Each row is a point. Each copy is the shape, with its points in the same order, turned, moved and blurred by noise. Some copies are also mirrored. Which?
(in the rows, 128 means zero)

Shape, 6 rows:
[[107  43]
 [137  87]
 [148 154]
 [136 150]
 [170 142]
 [112 101]]
Copy 1 (6 x 2):
[[199  95]
 [173 136]
 [113 178]
 [118 163]
 [132 192]
 [151 127]]
Copy 1 is: only turned
Copy 2, 6 rows:
[[ 70 203]
 [111 174]
 [148 115]
 [133 114]
 [162 138]
 [ 92 155]]
Copy 2 is: mirrored
Copy 3:
[[168  67]
 [149 115]
 [106 165]
 [100 150]
 [126 176]
 [123 107]]
Copy 3 is: only turned

Shape:
[[102 150  91  40]
 [134  93 121 154]
 [117  70 147 152]
 [101 142 120  82]
 [150 131 121 163]
 [ 76 177 110 116]
 [120 134 125  49]
 [129 113 176 169]
 [130 152  92  79]
 [ 95 174 106 139]]
Copy 1 (10 x 4):
[[121 209 200 100]
 [ 89 118 119 152]
 [ 72  95 122 130]
 [125 175 164  98]
 [134 127 104 157]
 [138 191 114  86]
 [128 167 202 102]
 [125  79 104 117]
 [136 190 173 130]
 [140 181 101 106]]
Copy 1 is: mirrored
Copy 2, 10 rows:
[[135 144 157  34]
 [159 112  95 148]
 [130  98  68 147]
 [121 143 132  75]
 [157 136 123 168]
 [122 196 122  91]
 [117 115 156  58]
 [105 119  98 176]
 [153 142 160  77]
 [137 194 124 117]]
Copy 2 is: only turned

Shape (9 x 6):
[[150 124 179 142 106  82]
 [ 60 126 174  92 167  92]
 [136 181  96  71 110 161]
 [ 81 127 178 145 115 135]
 [ 72 175 111 120  78 119]
 [ 96 179 101 145 119  80]
 [153 126 153 151 123 164]
 [112  92 134  97 162  70]
 [153  98 178 118  90 134]]
Copy 1, 9 rows:
[[137 182 103 131 164 109]
 [ 40 131 122 110 179 140]
 [143  91 172  67 100 128]
 [111 152 151 128 195 159]
 [132 133 134  74 131 196]
 [116 139 103 116 100 185]
 [159 131 169 150 171 119]
 [ 83 111  76 128 164 103]
 [159 152 135 112 196  97]]
Copy 1 is: mirrored
Copy 2 (9 x 6):
[[128  48 163 132 124 123]
 [102 135 219 174 126 161]
 [ 33 156 101 111 109 103]
 [113 113 140 189 143 148]
 [ 85 133 134 193 117  73]
 [101 123 176 147 153  49]
 [ 96  94 107 122 153 150]
 [141 127 197 112 119 137]
 [133  85 110 121  99 152]]
Copy 2 is: mirrored
Copy 3, 9 rows:
[[163  92 192 156 148 115]
 [103  84 179  50 152  99]
 [ 69 151 105 141 159 161]
 [115  84 172 119  93 115]
 [ 64  87 116 150 130  83]
 [112 116 112 137 151  58]
 [149 133 151 150  98 156]
 [159  77 144  77 188 122]
 [138  79 179 164 131 174]]
Copy 3 is: mirrored

Shape:
[[137 147 168 113 151  93 117 147]
 [107 135  81 103 135 174  90 160]
 [145 152 150  99 156 126 146 122]
 [ 92 186 101 197 130 143 114 127]
 [118 126 108 128 204 107 122  91]
 [143 169  74 145  56  90  88 172]
 [ 95 151 138  89 136  74 136 124]
 [ 73 164 103 158 147 147 100 130]
 [ 67  99 142 107 132  97 159 111]
 [131 177 128 124 192 134 166 162]
 [136 137 115 118  97  97 141 185]
 [106 133 168 122 185 198 169 105]
 [124 187 137 142  57 110 195 138]
 [131 180 144  68  74 106 176  84]]
Copy 1 (14 x 8):
[[113 116 170  79 133 139 123 142]
 [151 103  69 120 153 194 131 150]
 [124 146 156  86 156 146 151 124]
 [113 123 129 187 163 146 136 202]
 [117 111 120 105 206  95 140 130]
 [180 131 111 127  76 142 109 228]
 [115 156 141  87 147 123  84 137]
 [112 112 109 163 177 158 113 172]
 [103 151 122 129 139 111  83  87]
 [ 71 145 128  90 163 154 176 156]
 [126 139 116  97  76 141 125 163]
 [ 87 138 143 143 193 176 176  74]
 [123 215 160 152  83 145 133 167]
 [168 231 165 105 135 144 112 126]]
Copy 1 is: only turned
Copy 2 (14 x 8):
[[110 188 141 131 142 136 117 170]
 [121 152  63 150 106 126 111  96]
 [147 154 133 134 163 163 132 174]
 [ 74 171  77 134 169 131 187  88]
 [125 122 121  84 183 142 107 119]
 [106 204 116 147  91  44 175 118]
 [144 180 118  72 139 133 137 175]
 [ 84 162  74 116 148 155 156 101]
 [119 146 132  62 107 181 148 157]
 [ 97 132  98 160 175 146 131 194]
 [109 164 124 136  80 103 157 168]
 [130 120 113 147 165 231 126 143]
 [114 170 142 148 114 140 238 181]
 [197 175 145 119 125 152 203 181]]
Copy 2 is: only turned
Copy 3:
[[186 126 153 133 158 117 107 150]
 [ 66 123 130 108 159 137 112 155]
 [161 123 143 138 148 113 156 120]
 [105 214 149 170 138 140  99 123]
 [124 141 126 179 157  46 122 144]
 [130 198 146  82  65 148  78 156]
 [169 135 194 151 132  84 129 141]
 [ 91 181 156 172 157 121  97 136]
 [136  97 188 194 111 101 116 145]
 [158 166 135 161 172 125 191 157]
 [155 154 161 115  97 151 129 177]
 [111  93 132 208 192 142 162 107]
 [164 175 193 155  59 168 163 103]
 [172 111 198 129  86 116 152  63]]
Copy 3 is: only turned

Shape:
[[122 137 177 131 156 143  84 146  90]
 [132 163 135 140 111 165  74  92  94]
 [169 148  97 137 141  66 171 161 193]
 [123 105  49 150  78  94 155 155 164]
 [111  88  91 172  77  72 160 144 131]
 [112  79 102 146 103  88 156 164 208]
 [111 128 128  93 113 141  47 125 106]
 [185 124 144  88 132 118 117 108  95]
 [125 165 157 113 136 117  90  50  89]
 [211 107 131 157 149 102 120 103 162]
 [226 132 149 116 153 103 190 107 128]
 [157 107  94 134 183 128 159 126 122]
 [127 166 150 136  81 161  64 124 100]
 [ 95 136 158 112  95 187  89 114 138]]
Copy 1 (14 x 9):
[[166 137 128 156  61 139 101 134  88]
 [170 108 141 142  60 178 155  93 114]
 [125 160 105 141 192  86  96  60 163]
 [ 72 135 144  78 180 124 135  69 130]
 [ 66 124 168 105 165 108 130  70  89]
 [ 75 111 104  80 170  86  90  90 131]
 [174 115  98  98  90 189 141 109  76]
 [156 139  97 180 134 134 166 132 102]
 [210  86 148 175 110 156 149 105  93]
 [107 103  87 204 139 130 106  86 142]
 [130 137 104 224 160  84 152 123 161]
 [117 135 135 167 168 142 101 150 145]
 [159 125 139 123  43 165 160  83 107]
 [170  75 124  92  62 146 151 126 117]]
Copy 1 is: only turned
Copy 2:
[[131 163 143 116 105 147 151 196 103]
 [162 162 108 158 150 140 125 178 141]
 [ 46 111 177 119 150  93 116  78 114]
 [ 61 108 123 117 128 107 103  66 196]
 [ 60 130 128 125 106 150 125  79 190]
 [ 75  89 163  77 112 130 123  57 163]
 [149 161  85  87 133 118 125 183 149]
 [109 159 100 136 159 118 160 136  84]
 [139 177  85 135 176 174  98 174  88]
 [ 85 140 167 126 198 143 173 100 106]
 [ 68 131 134 172 158 129 161 105  42]
 [ 59  88 133 147 153 142 152 151 111]
 [174 188 117 139 122 116 127 154 148]
 [192 130 112 102 109 139 117 154 129]]
Copy 2 is: mirrored

Shape:
[[148  86 121 170 158 145 115 123 141 140 100 103]
 [109 137 196 105 117 107 138 112 110 139  94 168]
 [134 113 158 144  96  90 125 127 129 144 137 136]
 [123 125 153 157  95 128 177  61 167 112  74 135]
 [149 105 117 122  72  40  95 159 188 152 160 145]
 [139 164 104  91 105 102 133  95 110 126 163 131]
 [112  97 154  95 107 111 102 109 121 120 109  75]
 [100 106 170 157 145  95 165 119 152 162  71  98]
 [173 133 125 130  71 128 116 109 106 137 138  84]
 [159 124 115  64 132 164 109 121 114 167 113  93]
 [111 143 129 158 101  96 161 129 115 129  92 155]
 [109 144 183  93  48 161 131 116 137 101 156 117]
 [104 111  92 163  99 177  83 183 115 109  89 108]
 [142  94 121 104 115 101 144 143  95 158 136 152]
 [161 134 124 141 113 140 149 156 138  98  99 133]]
Copy 1, 15 rows:
[[129 112 116 104 128  78  90 150  66 138 140 102]
 [183 137  87 123 145 137 168  89 103 116 103 133]
 [152 122 109 130  91  91 163 111 111 140 130 137]
 [168 122   7 113 125 108 117 138 119 125 147 125]
 [157 117 142 109  60  82 172  97 141 223 152 141]
 [114 132 118 160 124 136 137 115 171 140 143 154]
 [126  93  94 178 128 112 127  90  87 164 114 105]
 [148 156  52 109 141  61 124 100  66 151 105 123]
 [117 123 115 181  90 102 131 124 130 124 165  95]
 [111 150 142 169 160 150 115 128  98 157 152  81]
 [171 150  81 111 106  94 128 123 146 119  92 130]
 [113  90  66 165 106 155 205 125 130 130 123  92]
 [121  98 135 112  83 110  94 158 109 136  69  40]
 [165 150 147 156 120 110 147 147 114 153 117 145]
 [153 116 105 117 138  87 134 159 149 133 123  78]]
Copy 1 is: mirrored
Copy 2, 15 rows:
[[142  97 152 127 115 122 118 178 110 161 131 156]
 [ 89 113 108 110 150 124 128 117  89  80 100  86]
 [131 106 123 105 137 106 111 121 115 116 151  88]
 [114  79 122  88  78 160  81 153  63 108 114  88]
 [150 111  88  93 157  92  44  79 154 154 191  97]
 [156 130  59 136 103 147 138  93 105 137 153  89]
 [186 108  84 109 134  91 122 156 108  96 112 115]
 [115  52 147 113 114 108 100 140 119 117  74 112]
 [170 113  99 120  77  93 137 132  91 114 178 118]
 [151 142  69 132 104  82 162 140  80 154 109 156]
 [ 99  95 120 152 105 135  97 122 107 111 135  77]
 [157 178 104  80  94  87 127 139  75  93 127  47]
 [141 177 147 187 104  90  78 198 115 127 140 135]
 [120 104  87 151 160  97 137 125 101 155 143  86]
 [140 132 145 154 105 126  91 131  57 143 136 112]]
Copy 2 is: mirrored

Shape, 17 rows:
[[120 140 141 140 109 139 136 137 113 135 115 108]
 [124 131 145 139 121 136 158 137 132 129 130 155]
 [134 117 141 141 110 127 129 129 147 147 127 112]
 [124 131 138 142 249 104 131 132 141 130 115 137]
 [107  90 108 128 131 103 156 118 135 125 113 113]
 [ 95 119 109 108 130 136 130 120 138 143 146 109]
 [124 134 116 122 114 141 157 124 137 130 109 114]
 [122 132  83 141 133 135 134 133 139 147 135 134]
 [119 138 139 131 112 128 163 111 143 173 144 120]
 [122 118 140 126 109 135 139 148 141 134 142 147]
 [119 128 139 137 110 138 145 157 140 161 146 114]
 [129 113 142 114 121 125 150 118  62 130 118 118]
 [139 119 124 136 110 140 134 110 134 127 125 111]
 [106 119 129 147 156 142 137 121 147 147 125 130]
 [127 141 115 119 112 121 129 127 132 128 123 120]
 [ 98 121 139 147 116 110 127 123 136 136 128 121]
 [127 133 132 145 133 130 174 121 128 122 153 120]]
Copy 1:
[[141 125 109 130 154 117 137 123 127 142 124 158]
 [130 138 111 105 140 147 106 123 134 148 130 139]
 [149 137 114 117 155 120 120 118 123 109 123 131]
 [108 122 112 152 115  87  27 175  95 147 152 102]
 [147 108 134 121 126 131 106 121  95 110 163 156]
 [123 139 131 123 118 118 139 118  81 119 139 136]
 [122 130 122 127 142 125 127 100 126 128 146 156]
 [132 132 106 117  98 109 114  98 114 126 129 135]
 [125 147  87 102 158 122 140 112 107 125 159 125]
 [137 140 130  98 139 143 126 122 126 132 120 127]
 [131 135 120  93 157 108 139 110 113 139 124 124]
 [138  81 101 145 142 154 148 148 121 146 145 143]
 [141 126 110 142 148 135 123 105 122 114 127 147]
 [112 134 107 112 140 110  89 129  97 124 128 142]
 [143 144 124 137 124 123 133 117 129 127 141 147]
 [154 142 113 112 141 125 120 140  99 122 135 155]
 [134 132 104 124 151 143 106 104 101 156 149 130]]
Copy 1 is: only turned
Copy 2, 17 rows:
[[124 133 124 111 122 153 131 142 142 128 123 137]
 [104 100 121 117 155 128 123 137 129 119 130 135]
 [137 115 126 140 136 145 156 144 144 119 127 130]
 [ 96 178 153 153 196  61 143  91 144 165 121 142]
 [148 115 166 145 141 125 116 119 149 112 136 164]
 [152 122 138 145 139 150 121 106 125 146 157 139]
 [131 113 150 123 119 133 115 143 139 135 141 132]
 [124 116 141 134 120 122 134  97 134 120 157 116]
 [112 100 133 133 136 152 159 141 127 138 162 152]
 [124 101 107 133 154 138 123 129 135 113 135 125]
 [122 113 119 123 149 164 146 126 154 124 149 127]
 [138 158 122 100 128 129 114 150 124 107 144 181]
 [141 123 142 135 123 134 137 147 123 115 130 127]
 [128 117 146 126 157 121 149 109 131 145 130 132]
 [127 121 126 147 114 133 116 133 138 129 137 135]
 [131 113 129 142 136 150 139 113 138 127 110 158]
 [ 99 126 154 132 153 145 126 138 115 115 144 138]]
Copy 2 is: mirrored

Shape, 17 rows:
[[ 98 112 201 156  59 172 160 122  97 149  85 127]
 [114 110 164 148  76 129 103 130  62 151 137 128]
 [112 156 101 149 145 147 124 146 114  93 125 115]
 [155 178 152 116 202 156 111 135 159 144 149 137]
 [152 124  90 147 131 159 127 135 159  94 165 177]
 [131 135 171 144  68  83 147 120  92 142  95 173]
 [129 125 108 124 130 146 103 156 155 104 133 160]
 [118 122 182 157 125 138 139 114  45 127 125 223]
 [127 112 119 130 153 139 137  93 123 100 157 108]
 [117 122 169 132  94 139 128  82 101 198 102 165]
 [121 187 134 111 174 151 143 140 127 163 200 130]
 [126  94 112  92 162 153  99 154  98  71 132 111]
 [123 127 135 171 116 148 126 124  75 184 100 172]
 [129 103 186 203 101 118 122 119 106 155 105 146]
 [121  94  69 111 164 135 150 155 124  68 115  98]
 [159 119 116 115 204 151 149 186 144 143 184 152]
 [ 51 111 124 145 129 120 119 132 179 118 124 128]]
Copy 1:
[[151  15 106  89  85  86 100 171 145 156 131 133]
 [ 96  72  90  64 117 123  88 160 138 111 128 120]
 [ 97  99 106 149 143 104 165 117 149 118 136 173]
 [126  88 128 190 168 183 158 119 117 149 130 106]
 [127 142 169 144 165 129 147 145 141 137 154 165]
 [121  94 120 112  78 112  67 177 169 136  88 118]
 [135 113 156 130 169 147 155 133 176 112 128 164]
 [ 91 102  97  98  72 169 109 221 133 164 113 146]
 [119 122 120 127 117 129 151 104 132 130 169 124]
 [130  55 116 101 114 156  45 144 140 168 115 117]
 [ 73  98 113 182 182 159 138 135 146 167 156  86]
 [119 130 106  94 137 146 208 100 158 122 137 137]
 [123  89  83 116 134 147  69 166 124 161 110 169]
 [145  69  96 115  98 129  75 173 115  93 123 127]
 [142 146 101 122 142  92 198  89 179 130 156 160]
 [141 140 108 172 200 163 169 156 150 158 160 107]
 [150  77 138 150 115 146 121 106 204  95 175 164]]
Copy 1 is: mirrored
Copy 2:
[[144 104 140  85  69  56 141  76  74 134 139 128]
 [149 101 122 102 149  92 134  62 104 128 129 169]
 [137 136 169 182 133 117 102 125 136 150 131 155]
 [110 187 183 173 132 137 149  75 164 214 132 125]
 [120 119 176 165 112 206 102  96 139 146 144 132]
 [162  97 105  89  79 109 141  73 152 145  92 156]
 [119 138 158 137 132 165  89 111 152 146 140 122]
 [156  48 188  91  99 104 159  56 167 156 148 173]
 [118 137 141 197 126 133 146  98 139 126 166 139]
 [126  85 128  96 110  97 190  59 115 162 102 106]
 [115 164 162 168 144 150 166 100 120 233 153 181]
 [144 158 165 154 173 124 114 122 168 104 184 136]
 [167  67 157 126 135  99 147  69 114 172 104 122]
 [145  86 124 129  96  84 111  21 124 146 123 125]
 [160 143 138 201 135 135 100 160 165 114 175 117]
 [162 160 166 174 147 179 124  91 157 218 199 122]
 [ 64 108 109 156 114 108  90 126 135 166 154 109]]
Copy 2 is: only turned
Copy 3:
[[114 100 165 116  60 130 238 112 167 147  81 181]
 [135 105 157 124  51 109 144  86 150 163  91 178]
 [126  96 125 139 115 150 155 117  73 140 133 137]
 [198 151 172 153 115 172 137 179  98 141 144 110]
 [136 111 132  98 102 137 123 184 107  99 170 155]
 [126  93 166 154 109  66 179 123 164 136  90 189]
 [145 124 116  99 112 136 127 171  85 113 123 136]
 [176 103 201  98 100 103 156 121 133 166 118 249]
 [115 123 173 117 120 155 120 118 127 133 163 128]
 [151 154 156 126  97 121 174 128 201 175  91 183]
 [175 169 176 163  66 150 131 158  85 175 172 126]
 [129 120 158  88 118 152 114  88  54 114 113 119]
 [179 126 122 119  92 117 172 108 160 169 130 193]
 [154  61 164 118  89 110 181 113 184 163 102 155]
 [112 126 126  90 153 135 145  97  61 110 162  97]
 [196 157 176 102  98 113 140 166  73 122 191  95]
 [ 90  96 136  98 116 133 151 174 118 188 113 106]]
Copy 3 is: only turned

Shape, 15 rows:
[[ 95 136 132 132 153 133 123 146 107 100 134 107]
 [ 79 153 148 125 159 133  96 144 132 137 131 145]
 [140 137 139 131 154  99 105 130 124 148 123 116]
 [142 154  18 120 152 127  91 152 138 139 105 207]
 [138 156 155 112  66  86 246  76 150 116 134 196]
 [133 150  76 113  95 116  89 144 152 120 146 110]
 [132 108 154 106 162 110 120 142 131 101 140 123]
 [148 110 128 171 133 124  79 116 129 135 145 135]
 [131 151 142 110 107  97  87 118 107 122 128 110]
 [ 76  83 147 104 143 121  97 136 103 126 143 120]
 [ 91  99 143 112 164 133  83  91 143  97 132 109]
 [156 152 146 110  67 146  83 129 114 119 122 134]
 [139 129 137 159 108 117  94  91 114 132  63 115]
 [137  88 145 139 139 117 121 153 181 141 136 131]
 [126 126 117 107 143 145 136 109 136 145 139 117]]
Copy 1 (15 x 12):
[[ 84 144 143 143 142 163 117 124 104  95 127 127]
 [ 80 143 166 114 149 140 117 107  79 138 105 123]
 [121 120 145 137 124 117 120  83 106 106 103 133]
 [171 201 159  92  76 134  84 102  99 160 121  56]
 [142 189 151 108 168  79 138 155 220 155 155 223]
 [105 120 138 120  94  99 106 129 141 121 130  74]
 [116 120 120 162 141 139 110 145 104 114  78 150]
 [112 106 150 164  93 128  91  78 121 138 124 134]
 [ 88 114 156 112  88 115 123 116 112  86 115 140]
 [ 62 132 111 153 115 156 135 128  77 131 107 143]
 [ 67 109 105 125 129 175  95 115 109 129  76 142]
 [108  86 181 112  71 125 134 151 122 117 148 143]
 [106 119 168 109  77 169 138  72 156 105 114 149]
 [118 114 146 182 139 123 122 105 133 153  86 114]
 [125 116 107 123 139 137 128 109 115 133 135 125]]
Copy 1 is: only turned
Copy 2 (15 x 12):
[[120 136 105 112 113 154 135 129 144  90 125 148]
 [152 167 124 137  86 151 135 113 150  99 155 148]
 [160 145 127 106 113  99 123 123 131 115 138 124]
 [222 103 111 119 109 112 138 166 216 144 200 190]
 [113 225 123 144 178  81  83 122 249 182  79 160]
 [137 132 131  78  85 123 140 170 151 171 154 172]
 [138 142 159 101 131 138 123 130 152  93 122 128]
 [128 131 131 135 110 110 117 158 134 137 172  98]
 [129 162 130  93  87 100 100 151 128 125 133 151]
 [121 137 150 117 119 166  85 115 116  90 150 158]
 [138 152 134  99 107 189  87 138 136 105 142 108]
 [128 166 147 139  77  97 113 195 134 142 120 165]
 [155 128 101 136  83  98  71 154 131 146 105 114]
 [143 123 181 133 123 137 139 110 157 149 133 106]
 [160 158 127 114 148 149 125 143 137 146 133 139]]
Copy 2 is: mirrored
